Every row gives one point. To make a cloud, some directions were put in groups of two or more. Within a group, all points are equally far from the middle, so they leave a hole (a ring in 2 directions, a hollow ball in 3). The other directions are filled evenly. Then the cloud was stretched, turned, moved and blurred a little. Count the holes, and give their numbers of directions, smallest first.
In the rows, 128 means zero.

Cloud (20 x 3)
[[143 145  92]
 [ 87  62 129]
 [181 158 129]
 [139 117 167]
 [116 143  88]
 [ 52  91  66]
 [114 172  83]
 [135 104 114]
 [ 80 126 128]
 [168 124 166]
 [ 87  90 105]
 [135 155 125]
 [ 60 113  79]
 [105 185 110]
 [142 141 132]
 [ 89 104 194]
 [ 51 141 174]
 [105 106 128]
 [ 59  89 122]
 [193 133 124]]
Holes: 0

Cloud (53 x 6)
[[121 132 116 136  92 213]
 [156 137 171 127 172  76]
 [167  73 170 135 103 118]
 [177  90 174  79 131 146]
 [121 124  68 143  66 112]
 [146 202 127 110 122  94]
 [140 191 166 117  76 165]
 [109 142 169 123 168 182]
 [102 192 156  80 130 135]
 [176 115 157  73 168 118]
 [153 134  84  67 105 162]
 [157 148 145 127 135 221]
 [ 65 124 147 165 149 118]
 [ 61 147 132 130  88  89]
 [ 90 106 134 105  96  48]
 [138 141 104 158 113  54]
 [176  80 100 128 110 125]
 [186 173 143 127  71 170]
 [134 142 223 102 122 108]
 [188 173 108 100 102 105]
 [112 193 103 105 109 105]
 [134  95 103 137  72  69]
 [ 81  97 110  98 121 172]
 [186 127 159 104  71 105]
 [163 161 140 148 183 116]
 [123 179 138  58 106 146]
 [186 170 162  87  86 119]
 [ 75 137 136 109 154  67]
 [ 89 165  92 116 153 105]
 [105  89 104 150  61 145]
 [115 132 166  79  61 112]
 [127 125  84 147 116  59]
 [129  81 141 162 121 181]
 [117 168 199 131 163 119]
 [ 81 140 151 107 180 127]
 [184 104  88  99 133 132]
 [124 146 207 159 105 146]
 [125 174 127 104 144  63]
 [180 120 153 104  91  73]
 [116 108 171 112  64 166]
 [123 137  84 142 124  59]
 [129 179 109  76 152 165]
 [181 145  90 112  70 155]
 [157  81 172 126  92  79]
 [197 130 116 104 111  91]
 [ 70 110 138  99 164 140]
 [105 146 170  89 142  57]
 [161 187 192 147 137 146]
 [133 178 160 103 117 206]
 [199 147 124  81 110 179]
 [154 136 143 183 141 183]
 [147 105 112 174 164 118]
 [145 129 206  97 109 179]]
Holes: 1 (6)

Cloud (78 x 8)
[[138  96 104  66 142 103 144  82]
 [168 123 195  79 140 170 158 108]
 [130 100 166 132  59 101 168 175]
 [105  97 156  99 188 158 167  89]
 [170 151  90 131 100 158 149  74]
 [ 94 106 106  99 135 154  70 132]
 [143 119 157  69  58 172 126  75]
 [193 207 142 167 141 156 134 135]
 [ 58  97  90 135 170 123  95 175]
 [132  88 160 144 122 153 101  66]
 [167 134 130  63 163 130 134 149]
 [116 130 202  89 180  75 139 138]
 [109 185 172 196 109  88  99 152]
 [ 65 129 102 106 113 134  54  77]
 [117 147 154 106 145 113 125 164]
 [100 130 144 117  79 141  71 128]
 [159 122 164 224 139  81 160 145]
 [139 104  66 117  87 116 118 132]
 [119  46 190  93 102  37 155 105]
 [172 122 178 190 139  57 117 140]
 [158 119 139  95  83 112  99  67]
 [ 95 166 126  75 124 183 100 107]
 [ 58  90 137  62  96 129 174 120]
 [ 82  47  90 151  94  96  74 140]
 [125 131 131  58 121 113 139  91]
 [ 62 141 137 170 196 165 115 103]
 [ 66  88 108 168 164 139  95 100]
 [165 183  88 153 166 130 149 116]
 [ 69 140 159 167  83 117 130 168]
 [144 101 186  63 158 140 147 119]
 [161 123  85  63 102 115 154 151]
 [180 171 142 114 117 133 101  85]
 [ 57 128 172 133 127 126 114  65]
 [180 100  72  53 168 185 126  87]
 [136 185  74 124 107 126 149 123]
 [ 82 142  77  70  84 248 122  81]
 [ 57  51 113 128  87 145 152 103]
 [110  71 111 171  91 155 151 208]
 [109 146 107 125 143  59 140 141]
 [ 79 171  81 102 102 122  53 106]
 [139 137 153 175 136 144  99 147]
 [127 164 171  84 168 162 125 102]
 [127 105 172 114 116  56 111 120]
 [111 170 178  92 119 156 146  84]
 [110 119 175 116  88 172  60 156]
 [103 151 123 154 119 185 140  62]
 [ 22 104 142 118 109 114 144 141]
 [ 77 140 182 140 201 189 135  68]
 [ 51 184 116 131 174 115 105 135]
 [ 95 160 128 175  76 109 129  64]
 [ 88  90 197 195 148  76 167 106]
 [ 74 140  72 170  96 154 123 142]
 [ 58 107 144 140  84 143 162 151]
 [114 141 124 173 170 189  63 103]
 [ 58 109 128 129 152 118 156  77]
 [121 135 102  81  97 145  98  93]
 [136 174  88 155 125 200 130 139]
 [ 90 143 100 148 117 136 158 112]
 [ 80 140 131  81 175 124 169  91]
 [122 124 124 120  85 183 108  50]
 [122 187 151 174 124 135  85 156]
 [ 96 158 109  85  82 174  89 118]
 [109 108 109 107 134 103 209  83]
 [141 152  64 144 115 132 168 107]
 [119 116  55 126 137  82 128 128]
 [172 101 159 102 154 108 134  53]
 [107 120 168 127  67 117  94 123]
 [108 114  95 156 127 116 192  51]
 [148 166 136 126 146 119 125  69]
 [118 112 182 161  87 176  92 102]
 [113 157 146 147  88 160 149 129]
 [ 91  98 127 115 135  87 148  83]
 [123 147 135 139 167 149 132  44]
 [139 178 195 138 103 102 111 121]
 [134 115 113 123  82 183  97 109]
 [110 136 176 154  76 146 123  93]
 [ 70 100 184 170 183  57 150 105]
 [158 130 100  98 121 112  98 106]]
Holes: 0

Cloud (86 x 9)
[[110 167 156 208 195  90 103  99 115]
 [136 152 155 135 130 134 102 153  93]
 [117 180 116  98 155 130 134 134  97]
 [147 137  88 142 151  55 113 129 105]
 [129 135  85  94 163 162  71  99  43]
 [ 97 131 122 229 170 114 161 156 165]
 [174  89 131 159 132 148 135 101 223]
 [153 137 126 140  85 167 216 136 193]
 [118  60  99 115 134 151 113 137  65]
 [131 182 162 171  91 161 175 127 130]
 [102  72  74 169 200  84  85 146 107]
 [166 157 136 124 141 184 146 107 234]
 [ 95 107 146  88 125 172 103 116 128]
 [113 178 138 147 198  72  89 119  89]
 [143 158 150 165 227 126  80 108  62]
 [ 80 157 158 139 140 145 170 168 142]
 [108 207 162 217 199 111 137 113 133]
 [165 102 104 208 182 111 100 104 136]
 [126  80 173 146 165 176 173 113 140]
 [123 186 133 120 161 138 170 145 197]
 [133  84 103 140 147 123 192 150 138]
 [157 127  65 124 147 144 100 121  47]
 [ 98 130 173 176 165 122 182 137 220]
 [148 188 180 163 147 193 162 141 187]
 [125 122 149 189 144  90 143 107  89]
 [102 131 126 112 209  89  80 157  70]
 [123 116  99 121 189 180  99 118  74]
 [162 116  76 155 163  72 150 165 146]
 [134 181  93 141 169 153 161 112 114]
 [ 98 146 109 126  79 141 119  70 135]
 [106  94 130 152  98 101 161 140 135]
 [189 178 114 118 118 124 160  91 161]
 [139 175 153 131 176 109  92 129 183]
 [121 141 151 128  75 124 134 143 147]
 [124  96 129 171 112 177 144 112 126]
 [ 95 161 173 102 139 147 100 112 190]
 [ 67 176 152 171 200  80 138 126 106]
 [ 75 138 156  87 139 114 141 129 130]
 [109  83 129 180 113 116  66 131  82]
 [148  94 174 171  89 118 198 148 185]
 [135 142 161  67 163 180 112 102 101]
 [143 158  86 110 220 134 118 102 101]
 [ 79 148 157 135 159 108 119 161 104]
 [108 124 158 149 188 120 105 176  82]
 [183 125 105  83 148 177 121 115 150]
 [139 172 131 173  83 105 126 128 116]
 [178 171 138 121 148 103 168  73 152]
 [119 128  95 113 198 103  70 124 130]
 [119 197 115 146 201  88 113 130 101]
 [ 90 151  99 111 121 109 159 112 157]
 [ 58 118  94 166 146 103 158 112 134]
 [103 107 117 129 118 136 109  71 175]
 [139 139  98 160 111 177  93  92 133]
 [112 143  83 176  94 147 169 114 125]
 [ 54 103 127 191 132 172 129 112 130]
 [ 72 134 158 164 119 131 156 134  80]
 [149 169 121 193 194 161 108 124 109]
 [146 128 118 163 143 127 109 111 222]
 [123  77 138 175 145 127 115 200 131]
 [166 178 137 153 111 110 141 141 116]
 [172 157 109 164 201 118 161 128  96]
 [133 113 158 147  74 126 136 110 150]
 [122 154 194 150 187 131 131 108  83]
 [108 147 158 248 155 113 171 173 135]
 [122 111 106 123 132  95 171 129 185]
 [ 97 109  98 153 137  79  67 161 126]
 [ 96  88  84 143 195  59  67 126  90]
 [105 153  87 164 105 177 139 137 120]
 [124 132  71  87 185 110  26 100  51]
 [ 74 132 116 121 156 166  44 102  65]
 [175 133 110  96 130 165  86 123 116]
 [100 181 145 239 172 115 183 122 157]
 [142  96  79 177 170  85 112 162 169]
 [110  51  96 107 128 127 127 141  99]
 [161 184 124 102 166 144 160 124 200]
 [173 148 166 198 187 133 134 122 196]
 [137 157 168 165 171 114  72 144  85]
 [128 121 138 177 113 168 209 157 204]
 [148 197 115 108 163 147  97  79 136]
 [187 170 126 141  93 165 208  88 245]
 [ 90 148 186 227 153 108 117 154 164]
 [187 159 165 125 138 147 152 155 131]
 [164 161 122 149 202  89 128 164  81]
 [163 135 182 189 180 149 133 120 136]
 [103 150  87 133 199  96 107 165  75]
 [116  89 143 174 163 122 176  89  95]]
Holes: 1 (6)

Cloud (101 x 9)
[[ 96 163 124 129 187 169 149  92  50]
 [ 89 156 160  73 109 123 166 132 111]
 [111  72 124 107 134 110  82 195 127]
 [ 81  49  81 110 126 144 137 155 135]
 [103 120 184  87 115 114  73 186  82]
 [127 129 126 115 163 210 111 133 146]
 [170  94  68 150 121 146 145 121  69]
 [131 116 177 122 130 211 108 137 125]
 [125 117 108 154 141  82 119 167  85]
 [111 135  97 165 156  79  65  80 156]
 [114 106 157 171 104 109 121 114  67]
 [133 107 135  98  56 136 165 132  98]
 [ 64 156 118 125  90 167  74 161 109]
 [ 74 116 121 105 125 201 134 142  74]
 [153 137  69  93 161 151 149  79  76]
 [156 121 119 117 148 202  93 131  81]
 [133  64 168 127 165 118 131 104 101]
 [161 164 105  55 125 160 112 101  78]
 [136 168 117  81 159 121 148 152 167]
 [156  91 138  98 100 140 111 126 183]
 [149 147  59 152  99  84  45  77  58]
 [149 109  63 159 154  96  93 102  67]
 [ 29 132  70 177 146 138 111 112 118]
 [122 175 106 165 160 205 141 124 104]
 [104 139 187 119 118 116  44 143 171]
 [118  81 136 169  63 160  86 135  92]
 [ 83 122 147  96  87 105 118 122  59]
 [139  61 173  95 160 152 183 149 128]
 [174  77 146  85 187 136  93 102  80]
 [123  90  77 146 140 119  35 101 143]
 [152  74  81 192 127  96 112 139 119]
 [181  82 144  53 124 121 138 108 148]
 [103 153 119  99 148  91  74 122  69]
 [114 114 170 137  62 119 129 120  88]
 [ 65 124 112 131 174 194 148 133  87]
 [147 111  64 119 133 167 111  99  89]
 [ 83 122  86  92 153 103 127 111 164]
 [153  77  92  74 165 135 128 111  61]
 [134 120  81 105 106 177 133  93  47]
 [155  68 139 129  83 181 134  79  54]
 [102  73 113 125 167 117  85  78  94]
 [ 64 124 174  61 126 160 143 134 169]
 [131 105 165 136 160 149  36 129 133]
 [ 87  87  94 202 158 113  99 120 114]
 [149  76 190  99  92  77  77  97 121]
 [153 101 146  72 123 118 190 161 119]
 [161  70 116  92 117 102 172 153  86]
 [118  58 134 139 168 170 162 161 133]
 [129 129 152  55 114 138 177  92 122]
 [154 106 127 124  70 132  82 152  60]
 [ 75  86 130 122 175 184 140 109 166]
 [106  94 142  90  75  83  30 114 159]
 [147 144  88 128 107  82 165 125 165]
 [ 47 188 149 111 168 157  72 130 115]
 [156  72 102 111 138 129  51  86 119]
 [130 168 177 162 157 107 134 138  84]
 [125 134 160 115 125  83  52 137 171]
 [127 169  87 101 107 153  91  98 131]
 [126  93 156  64  40 135 116 127  87]
 [121 153 111 125  94  83  37 138 177]
 [111 118  93 112  95 122 131 180 178]
 [171  98 113  78 111 108 152 167  91]
 [141 106 101 163 190 151 138 149 116]
 [123  56 148 145 119  81 100 169 180]
 [ 86 155 142  99  74 121  59 137 122]
 [138 118 143 130 175 126  94 155  38]
 [115 186 188 149 145 126 116 126 106]
 [105 193 147 103 118 104  50 120 117]
 [122 136 124 129 154 115 172 102 154]
 [144  68 171 132  97 100  50 126 170]
 [ 98 117 110 116 120  75  35 116 178]
 [105  80 167  47 133  79  89 126 142]
 [118  90 146  93 142  78 115 126 181]
 [158 101 120 140 131 187  80 137  85]
 [138  70 114  88 184 127 113  85  77]
 [174  65 125 155 118 142  73 133  95]
 [168  82 102  94 123  96 138 152  68]
 [135  79 116 122 126 150 196 119  53]
 [153  89 129 112  59 146 171 120  62]
 [ 92  62 115  62 107 127 158 152 144]
 [ 65  73 113 152  85 152 156 142 118]
 [165 118  94 117  77  94 174  79 142]
 [176  93 147 136 157  99 132 136  47]
 [175 146  84 186 123  70  61  49  99]
 [ 43 118 104 159 115  85  68 159 139]
 [114 137 119 166 129  69 161 120 152]
 [174 126 132 136  64  84  85 150  81]
 [190 137 120 182 110 129  86 137  68]
 [121  89 149 127 133 214 155 166  97]
 [ 84 136 111 137 123 207 103 132  79]
 [109 111 145  81 136 163  34 178 102]
 [112 167 160  67  97 157 138 146 133]
 [ 72  74 110 130  91  82 153 129 127]
 [ 97 117 191  80 103 161 116 165  40]
 [181 106 186 102 120 154  86 153 135]
 [123 116 157 148  90  81 146 105  73]
 [ 82 145 144  99 148  91 145 143 164]
 [153  97 157 117 156 145  63 124  36]
 [ 86 131  88 158 128 196 115  91 114]
 [ 58  87 110 120  98 113  86  86  75]
 [184 110 141  66  88 118 149 148 122]]
Holes: 2 (3, 3)
